Rows are points. Any point is a mix of the corners, with weights that add up to 1. It lies inside the corners' shape when no weight is negative. Is each point inside? If not, which corners have a negative weight?

Corners:
(1): -0.39; 0.12; -0.39
(2): 0.23; 0.09; -0.24
(3): 0.01; -0.04; 1.01
(4): -0.18; -0.08; -0.29
Points:
0.06; 0.07; 0.33 => outside (4)
-0.35; 0.10; -0.33 => inside
0.00; -0.02; 0.37 => inside
-0.05; -0.04; 0.55 => inside

Corners:
(1): 0.24; -0.20; 0.53; 0.76; 0.18; 0.41; 0.63; 0.37
(2): -0.48; -0.40; -0.30; -0.49; 0.40; 0.16; -0.70; -0.20
(3): -0.42; 0.17; 0.19; -0.48; 0.35; -0.26; -0.08; -0.09
(4): 0.34; 0.33; 0.11; 0.37; -0.50; 0.17; 0.33; 0.71
(5): -0.33; -0.14; 0.61; -0.18; 0.38; -0.51; -0.68; -0.11
(6): 0.08; 0.26; 0.56; 0.40; 0.14; 0.09; 0.15; -0.48
(7): -0.41; 0.34; -0.08; 0.16; 0.22; -0.15; -0.41; 0.04
(8): -0.50; -0.01; -0.08; -0.07; -0.37; -0.20; 0.02; -0.01
(9): 0.35; -0.13; -0.27; -0.06; 0.02; 0.00; 0.43; 0.63
Points:
-0.01; 0.08; 0.13; 0.07; -0.08; 0.25; 0.28; 0.19 => outside (5, 7, 9)
-0.07; 0.01; 0.27; 0.25; 0.06; 0.00; -0.04; 0.05 => outside (3)
-0.37; 0.09; 0.13; -0.25; -0.19; -0.27; -0.22; -0.02 => outside (1, 7, 9)
-0.08; 0.12; 0.01; -0.06; 0.03; -0.09; 0.00; 0.19 => outside (1)
-0.31; 0.01; 0.03; -0.11; -0.04; -0.12; -0.03; 0.04 => inside

Corners:
(1): 0.11; 0.36; -0.32; -0.19; 0.02; -0.63; -0.14; -0.10; 0.09; 0.21; 0.24; -0.47
(2): -0.35; 0.28; -0.28; 0.09; -0.28; 0.21; 0.05; 0.22; -0.73; 0.42; -0.63; 0.02
(3): -0.06; 0.24; 0.53; 0.00; 0.19; 0.16; 0.17; 0.26; 0.04; -0.14; 0.10; -0.27
(4): -0.32; 0.23; -0.34; -0.07; -1.00; 0.37; -0.27; -0.24; -0.81; 0.52; -0.20; 0.19
(5): 0.04; -0.18; 0.26; -0.42; 0.65; -0.26; -0.03; 0.10; 0.45; 0.11; -0.06; 0.22
(6): 0.08; 0.10; -0.14; -0.20; 0.70; 0.06; -0.17; 0.07; 0.68; -0.31; -0.15; 0.15
(7): 0.45; -0.01; -0.22; 0.47; -0.53; 0.15; 0.04; 0.20; -0.71; 0.04; -0.41; 0.44
(8): -0.04; 0.19; -0.46; -0.05; -0.68; 0.56; 0.51; 0.24; -0.28; 0.56; -0.50; 0.02
(9): 0.40; 0.04; 0.14; -0.93; 0.73; -0.09; -0.15; 0.20; -0.04; -0.41; 0.29; -0.04
(10): 0.01; -0.30; 0.18; -0.50; 0.23; -0.07; 0.11; 0.15; 0.13; -0.50; 0.05; -0.16
(11): -0.09; -0.25; 0.28; 0.14; 1.00; -0.03; -0.04; -0.02; -0.02; 0.03; 0.22; -0.02
(12): 0.08; -0.18; -0.10; -0.13; 0.34; 0.08; -0.31; 0.94; 0.27; -0.02; 0.36; 0.09
(13): -0.04; 0.01; 0.06; -0.30; 0.62; -0.14; 0.09; 0.01; 0.25; -0.44; 0.23; 0.54
Points:
0.15; 0.00; 0.01; -0.01; 0.14; -0.01; 0.04; 0.11; -0.19; 0.13; 0.14; 0.19 => outside (2, 6, 10)
-0.03; 0.11; 0.15; -0.14; 0.24; 0.05; 0.05; 0.16; 0.03; -0.13; 0.06; 0.06 => inside
0.04; 0.10; -0.07; -0.07; 0.11; 0.04; 0.02; 0.15; -0.15; 0.06; -0.10; 0.17 => outside (10)
0.09; -0.05; 0.02; -0.05; 0.25; 0.15; 0.18; 0.37; 0.27; -0.13; -0.26; 0.36 => outside (1, 4, 9, 11)
0.03; -0.07; 0.02; -0.31; 0.24; -0.07; 0.01; 0.12; 0.13; -0.24; 0.01; -0.08 => inside

Corners:
(1): 0.88; 0.31; 0.04; -0.45; -0.18; -0.10; -0.26; -0.38; -0.08; 0.26; 0.14; 0.15; -0.13; -0.15; 0.35; -0.10; -0.45; 0.61; -0.15; -0.08
(2): -0.44; -0.21; 0.23; 0.54; 0.39; -0.04; 0.25; 0.04; 0.04; -0.03; -0.58; 0.09; -0.29; -0.17; 0.04; -0.45; 0.20; 0.03; 0.23; 0.48
(3): 0.50; 0.45; -0.09; -0.62; 0.32; -0.25; -0.11; 0.06; -0.09; -0.49; 0.09; 0.50; 0.00; 0.01; 0.30; -0.28; -0.14; -0.14; -0.05; -0.60
(4): 0.48; 0.07; -0.17; -0.38; 0.02; -0.36; -0.48; 0.16; -0.45; -0.07; -0.07; -0.18; 0.46; 0.28; 0.19; -0.17; -0.04; -0.18; 0.22; -0.52
(5): -0.21; -0.29; -0.17; 0.38; 0.26; 0.44; 0.56; -0.06; -0.14; -0.51; 0.11; 0.08; -0.50; 0.08; 0.36; -0.11; 0.22; 0.05; 0.41; 0.45
(6): -0.47; -0.32; -0.26; 0.63; 0.37; -0.19; 0.04; -0.12; -0.02; -0.03; -0.29; 0.08; -0.28; 0.51; 0.43; -0.16; 0.80; 0.44; 0.21; -0.16
(7): -0.51; 0.19; -0.22; 0.68; -0.16; 0.04; 0.00; -0.19; -0.12; -0.10; -0.20; 0.19; -0.06; 0.24; 0.45; 0.01; 0.77; 0.25; 0.88; 0.64
(8): -0.74; -0.05; -0.11; 0.67; 0.19; -0.18; -0.32; 0.17; -0.28; 0.06; -0.08; -0.03; -0.67; 0.17; 0.19; -0.35; -0.01; 0.05; 0.31; 0.31
(9): 0.52; 0.36; -0.37; 0.18; 0.15; -0.09; 0.01; 0.19; -0.24; 0.27; -0.15; 0.28; 0.31; 0.19; 0.75; 0.22; 0.15; -0.20; -0.14; -0.46
(10): -0.73; -0.59; -0.04; 0.60; -0.02; -0.47; 0.57; -0.04; -0.05; 0.10; 0.05; 0.42; -0.04; 0.08; 0.39; -0.48; 0.31; 0.06; 0.33; 0.62
(11): 0.18; -0.21; -0.07; -0.15; 0.00; -0.09; -0.48; 0.11; 0.23; 0.00; -0.20; -0.03; 0.00; -0.45; 0.22; 0.21; -0.42; -0.08; -0.24; -0.47
(12): -0.11; 0.19; 0.32; -0.01; 0.23; 0.01; -0.14; -0.43; 0.26; -0.29; 0.01; 0.10; 0.24; 0.28; 0.44; 0.02; -0.58; -0.12; -0.13; -0.21
(13): -0.51; -0.50; 0.23; 0.50; 0.17; 0.28; 0.12; 0.30; 0.04; 0.47; 0.17; -0.08; -0.28; -0.08; 0.20; -0.29; 0.09; 0.43; 0.42; 0.18
(14): 0.54; 0.30; -0.24; -0.43; -0.26; 0.06; 0.13; -0.22; 0.09; 0.11; 0.23; 0.15; 0.34; -0.17; -0.22; -0.20; -0.28; -0.18; -0.43; -0.36
(15): 0.64; 0.23; 0.42; -0.49; -0.08; -0.11; -0.28; -0.28; -0.56; 0.13; 0.16; 0.29; -0.01; 0.16; 0.41; 0.08; 0.01; -0.50; -0.29; -0.25
(16): 0.85; -0.30; 0.19; -0.02; -0.31; 0.04; -0.34; -0.33; 0.48; -0.09; 0.51; 0.29; 0.35; -0.05; 0.51; -0.38; -0.07; -0.65; -0.15; -0.06
(17): -0.24; -0.59; -0.42; -0.31; -0.33; 0.19; -0.53; 0.07; 0.30; 0.17; 0.38; 0.69; 0.05; 0.28; -0.10; -0.27; -0.42; -0.14; -0.16; 0.42
(18): 0.11; 0.42; -0.03; -0.17; -0.37; 0.07; -0.02; 0.45; 0.19; -0.18; -0.30; -0.42; 0.21; 0.52; 0.16; 0.01; 0.14; 0.05; 0.02; -0.03
(19): -0.25; -0.12; -0.46; -0.07; -0.11; 0.52; -0.46; -0.01; 0.02; -0.23; 0.92; 0.26; 0.76; -0.24; -0.10; 0.33; 0.03; -0.48; -0.55; 0.74
(20): 0.17; -0.02; -0.02; -0.75; 0.27; -0.03; -0.21; -0.44; 0.59; 0.41; 0.84; 0.16; -0.06; -0.36; -0.30; 0.23; -0.25; -0.21; -0.07; 0.74
(21): 0.32; -0.40; -0.19; -0.06; -0.16; -0.08; -0.28; -0.28; 0.19; -0.07; 0.68; 0.49; -0.09; 0.07; -0.67; 0.44; -0.25; -0.07; -0.30; 0.50
Points:
0.09; -0.05; -0.06; -0.03; 0.02; -0.07; -0.11; -0.08; 0.03; -0.01; 0.07; 0.20; -0.03; 0.11; 0.19; -0.11; -0.02; -0.02; 0.05; 0.02 => outside (19)
-0.06; -0.04; -0.32; 0.12; 0.04; 0.03; -0.08; 0.01; -0.18; -0.11; 0.17; 0.32; -0.01; 0.04; 0.22; 0.01; -0.15; 0.07; 0.08; 0.02 => outside (2, 6, 15, 16, 18, 20)
-0.05; -0.04; -0.09; 0.17; 0.15; -0.03; -0.12; 0.25; -0.10; 0.11; -0.25; 0.06; -0.15; 0.21; 0.48; -0.22; 0.25; 0.01; 0.36; -0.13 => outside (1, 10, 12, 14, 19, 21)
-0.25; -0.09; 0.00; 0.10; 0.19; 0.03; 0.00; -0.12; -0.05; -0.02; 0.05; 0.21; -0.25; -0.08; 0.23; -0.18; -0.01; 0.09; 0.10; 0.18 => outside (4, 9, 16, 18, 21)
0.05; 0.04; 0.02; -0.13; -0.10; -0.03; -0.18; -0.05; 0.06; 0.01; 0.24; 0.12; 0.14; 0.08; 0.05; -0.14; -0.09; -0.12; 0.04; 0.27 => outside (5, 6, 9, 11)
-0.26; -0.18; -0.02; 0.24; 0.15; -0.04; 0.02; -0.06; 0.07; 0.04; 0.03; 0.15; -0.14; 0.05; 0.35; -0.17; 0.17; 0.04; 0.16; 0.24 => outside (4, 14, 21)

Corners:
(1): 0.26; 0.41; 0.31; 0.19; -0.32; 0.08; -0.35; -0.37; 0.15; -0.12; -0.18; -0.32; -0.01; 0.35; 0.07; -0.46; 0.10; -0.50; -0.06; 0.44
(2): -0.10; 0.36; -0.40; 0.37; -0.12; 0.36; 0.03; 0.03; -0.15; 0.23; 0.42; -0.54; 0.24; -0.43; 0.11; -0.07; 0.31; 0.29; -0.11; 0.43
(3): 0.43; 0.30; -0.13; 0.02; -0.01; 0.23; -0.32; 0.32; 0.01; -0.08; -0.23; -0.42; 0.57; 0.10; -0.14; -0.60; 0.89; -0.16; 0.00; -0.18
(4): -0.37; -0.34; -0.14; 0.37; 0.48; 0.37; 0.06; -0.53; -0.20; -0.36; 0.39; 0.02; -0.52; 0.08; -0.43; 0.06; -0.26; -0.44; 0.36; -0.03
(5): 0.20; 0.36; 0.24; -0.37; 0.02; 0.14; -0.30; -0.14; -0.36; 0.38; -0.25; -0.16; 0.72; -0.21; 0.45; -0.18; -0.03; -0.16; -0.68; 0.13
(6): -0.26; 0.05; -0.29; 0.47; -0.25; 0.35; 0.00; -0.98; -0.07; -0.23; 0.14; -0.38; -0.15; 0.17; -0.49; -0.28; -0.28; 0.05; 0.08; -0.09
(7): -0.16; -0.92; 0.01; -0.30; 0.11; -0.10; 0.00; 0.09; -0.28; -0.17; 0.13; 0.44; -0.68; -0.31; -0.33; 0.30; -0.32; -0.40; 0.01; 0.13
(8): 0.25; 0.13; 0.12; 0.32; -0.11; 0.37; 0.33; 0.30; 0.16; -0.10; -0.11; -0.15; 0.61; 0.25; 0.38; -0.14; 0.49; -0.01; 0.02; 0.02
(9): -0.08; 0.15; 0.27; -0.32; 0.55; 0.29; 0.09; 0.08; -0.50; 0.14; -0.51; 0.31; -0.10; -0.01; 0.86; 0.22; 0.17; 0.12; 0.03; 0.19
(10): -0.11; -0.07; 0.55; -0.39; 0.46; -0.04; 0.06; 0.09; -0.01; 0.86; 0.01; 0.83; 0.18; 0.43; -0.17; 0.15; -0.22; 0.19; -0.60; 0.12
(11): -0.15; -0.13; -0.30; 0.68; 0.26; -0.45; 0.11; -0.39; -0.14; 0.01; -0.10; 0.40; -0.42; -0.06; 0.01; 0.26; -0.17; -0.33; -0.10; 0.08
(12): 0.04; -0.54; -0.45; -0.35; 0.37; -0.35; 0.02; -0.25; 0.00; -0.18; 0.43; 0.55; -0.16; 0.26; -0.07; -0.01; -0.53; 0.01; -0.18; -0.03
(13): 0.23; 0.05; 0.37; -0.11; 0.34; 0.01; -0.01; 0.24; -0.24; 0.14; -0.14; -0.26; -0.05; 0.15; 0.46; -0.16; -0.23; 0.12; -0.21; -0.31
(14): -0.03; 0.26; -0.32; 0.13; -0.23; 0.50; -0.24; 0.13; -0.14; -0.43; -0.07; 0.05; 0.32; 0.33; -0.05; -0.25; 0.05; -0.34; 0.03; -0.25
(15): -0.22; -0.49; -0.47; 0.31; -0.23; -0.19; -0.17; -0.95; -0.18; 0.07; 0.21; -0.06; -0.62; 0.16; -0.83; 0.58; -0.15; -0.40; 0.51; -0.33
(16): 0.18; 0.37; -0.43; 0.65; 0.00; -0.09; -0.21; -0.24; 0.21; -0.43; -0.30; -0.49; 0.07; -0.03; -0.66; 0.21; 0.08; -0.30; 0.13; -0.08
(17): 0.48; 0.37; 0.38; 0.22; 0.10; 0.27; -0.47; 0.05; 0.46; 0.46; -0.39; -0.06; 0.34; -0.21; 0.72; -0.50; 0.54; 0.10; 0.00; 0.01
(18): 0.60; -0.40; 0.22; 0.30; 0.54; -0.01; -0.47; 0.10; -0.28; 0.20; 0.09; 0.60; -0.18; -0.06; 0.03; -0.06; -0.29; 0.31; -0.32; 0.59
(19): 0.00; 0.24; 0.44; -0.16; 0.83; 0.09; -0.53; 0.05; -0.08; 0.09; -0.16; -0.10; -0.04; -0.23; 0.10; 0.34; 0.49; 0.25; -0.98; -0.23
(20): 0.44; 0.92; 0.08; 0.20; -0.49; 0.16; 0.16; -0.09; -0.18; -0.59; 0.05; -0.29; 0.36; 0.53; -0.31; -0.36; 0.37; 0.02; 0.35; -0.31
(21): 0.22; 0.33; -0.22; -0.23; 0.44; 0.40; -0.09; -0.18; -0.20; 0.29; -0.12; -0.22; -0.01; -0.11; 0.59; 0.01; 0.08; 0.02; -0.67; -0.26
Points:
0.00; -0.06; 0.04; 0.15; 0.08; 0.17; -0.16; -0.32; -0.04; -0.12; 0.00; 0.04; -0.03; 0.15; -0.30; -0.06; -0.02; -0.16; 0.03; 0.01 => outside (2, 11, 13, 21)
0.13; 0.02; 0.01; 0.13; 0.05; 0.03; -0.17; -0.16; -0.04; 0.04; -0.05; 0.05; 0.02; 0.08; -0.02; -0.08; 0.02; -0.04; -0.09; 0.05 => outside (4, 21)
0.02; 0.10; -0.15; 0.00; 0.07; 0.15; -0.04; -0.25; -0.08; -0.09; 0.08; -0.17; 0.05; 0.09; -0.18; -0.05; 0.10; -0.09; -0.09; -0.01 => outside (11, 13, 14, 17, 18)
0.10; 0.17; -0.08; 0.12; -0.06; 0.14; -0.02; -0.13; -0.07; -0.10; -0.03; -0.13; 0.09; 0.15; -0.03; -0.14; 0.11; -0.15; 0.08; -0.08 => outside (18, 19)
0.02; 0.32; -0.24; 0.11; 0.03; 0.17; 0.02; -0.23; -0.21; -0.19; -0.04; -0.33; 0.21; 0.10; -0.02; -0.06; 0.14; -0.06; -0.09; -0.25 => outside (1, 7, 10, 17, 18)

Corners:
(1): 0.09; -0.35; 0.39; 0.43; 0.08; -0.04; -0.02; 0.15; -0.65; -0.27; 0.49; 0.39; 0.13; 0.35; 0.02; -0.39; 0.04; -0.08; 0.19; 0.17
(2): 0.37; 0.00; -0.44; 0.14; 0.02; 0.60; 0.58; 0.11; 0.37; -0.15; 0.10; -0.44; -0.40; -0.24; 0.24; 0.44; 0.17; 0.19; -0.11; 0.15
(3): 0.79; 0.27; -0.53; 0.01; -0.65; 0.29; 0.41; -0.37; 0.19; 0.38; 0.10; 0.44; -0.02; -0.26; 0.27; 0.33; 0.42; 0.21; 0.25; -0.42
(4): 0.48; 0.29; -0.49; -0.05; 0.12; -0.18; 0.22; -0.11; 0.16; 0.46; 0.11; 0.16; -0.27; -0.42; 0.84; 0.28; 0.12; -0.20; -0.23; -0.25
(5): 0.64; 0.30; -0.47; 0.35; -0.07; 0.17; 0.20; 0.13; 0.02; 0.18; -0.08; -0.15; -0.49; -0.69; 0.04; 0.78; 0.26; 0.03; -0.12; -0.15
(6): -0.43; 0.54; 0.21; 0.31; 0.69; -0.16; -0.34; 0.23; -0.18; -0.09; 0.31; 0.03; 0.08; 0.28; 0.09; -0.60; 0.08; 0.35; 0.26; 0.19
(7): -0.16; 0.36; -0.12; 0.14; 0.42; 0.24; -0.24; 0.03; -0.68; -0.41; -0.09; -0.18; 0.42; 0.56; -0.19; 0.13; -0.31; 0.06; -0.50; -0.04
(8): -0.76; -0.02; 0.16; 0.72; 0.53; 0.21; -0.32; 0.63; -0.39; -0.54; -0.31; -0.17; 0.11; 0.07; 0.27; -0.61; -0.23; 0.30; 0.19; 0.25
(9): -0.52; 0.29; 0.29; 0.40; 0.68; -0.17; -0.19; 0.00; -0.04; 0.25; -0.24; -0.27; 0.22; 0.18; -0.18; -0.45; -0.06; -0.46; 0.28; 0.21
(10): -0.16; -0.03; -0.04; 0.49; 0.43; 0.24; -0.06; -0.22; -0.48; 0.38; 0.42; 0.54; -0.18; -0.01; -0.05; -0.23; 0.07; 0.34; -0.54; -0.17
(11): -0.32; 0.31; -0.04; 0.01; 0.56; -0.36; -0.35; -0.08; -0.13; 0.15; 0.06; 0.46; -0.34; 0.62; -0.04; -0.15; -0.21; 0.01; 0.27; -0.12
(12): -0.60; 0.02; 0.42; -0.22; 0.63; 0.20; -0.39; 0.21; -0.60; 0.33; 0.08; -0.39; -0.06; 0.16; -0.01; 0.02; 0.12; 0.20; -0.27; 0.12
(13): 0.49; 0.09; 0.17; 0.18; 0.06; 0.12; 0.11; -0.20; 0.14; 0.45; 0.41; 0.61; -0.10; -0.10; 0.12; 0.30; -0.26; 0.27; -0.18; -0.47
(14): 1.09; 0.01; -0.18; 0.28; -0.55; -0.01; -0.12; -0.61; 0.55; 0.10; 0.18; 0.65; -0.24; -0.32; 0.03; 0.03; 0.05; 0.02; -0.04; -0.33
(15): -0.22; 0.45; 0.07; -0.14; 0.35; -0.04; -0.09; 0.06; -0.28; 0.35; 0.26; -0.15; -0.53; -0.33; 0.13; -0.61; -0.23; -0.08; 0.35; 0.21
(16): 0.25; 0.15; -0.04; 0.05; -0.32; 0.00; 0.46; -0.10; -0.06; 0.01; 0.12; -0.21; -0.54; -0.35; 0.13; 0.19; 0.44; -0.19; -0.26; -0.80
(17): -0.50; 0.28; 0.13; -0.13; 0.19; -0.21; -0.19; 0.80; 0.04; 0.05; 0.10; 0.30; -0.25; 0.16; 0.04; -0.53; 0.06; 0.15; -0.40; 0.30
(18): -0.22; 0.08; -0.12; -0.09; 0.41; 0.19; -0.43; 0.36; 0.00; -0.14; 0.18; 0.39; 0.07; 0.31; 0.23; -0.46; 0.13; -0.42; 0.17; 0.02
(19): -0.43; -0.33; -0.19; -0.26; 0.44; 0.06; -0.27; 0.29; -0.17; -0.60; -0.10; -0.24; 0.42; -0.13; -0.33; -0.28; -0.29; 0.21; -0.18; 0.01
(20): 0.10; 0.09; -0.06; 0.44; -0.64; 0.19; -0.05; -0.43; 0.50; 0.22; 0.50; 0.22; -0.36; -0.65; 0.19; 0.27; -0.03; 0.02; 0.00; -0.31
(21): 0.18; 0.30; -0.02; -0.17; -0.07; 0.05; 0.27; -0.18; 0.37; -0.39; -0.19; 0.16; -0.34; -0.73; 0.31; 0.53; 0.30; 0.08; -0.55; -0.06
Points:
0.00; 0.16; -0.03; 0.13; 0.12; 0.02; -0.04; 0.00; -0.10; 0.09; 0.09; 0.13; -0.15; -0.12; 0.12; -0.05; -0.01; -0.02; -0.10; -0.12 => outside (2, 6)
0.10; 0.22; -0.04; 0.30; 0.08; 0.08; 0.08; -0.02; 0.10; 0.13; 0.16; 0.19; -0.24; -0.21; 0.21; -0.12; 0.15; -0.02; 0.01; -0.06 => outside (7, 11, 12, 19)
0.13; 0.18; -0.12; 0.12; 0.06; 0.13; -0.01; 0.02; -0.01; 0.08; 0.13; 0.22; -0.07; -0.05; 0.15; -0.02; 0.09; 0.06; 0.04; -0.13 => inside
-0.01; 0.11; 0.02; 0.16; 0.15; 0.11; -0.02; 0.05; -0.12; 0.05; 0.15; 0.06; -0.09; -0.09; 0.10; -0.08; 0.09; 0.07; -0.10; -0.05 => outside (11)
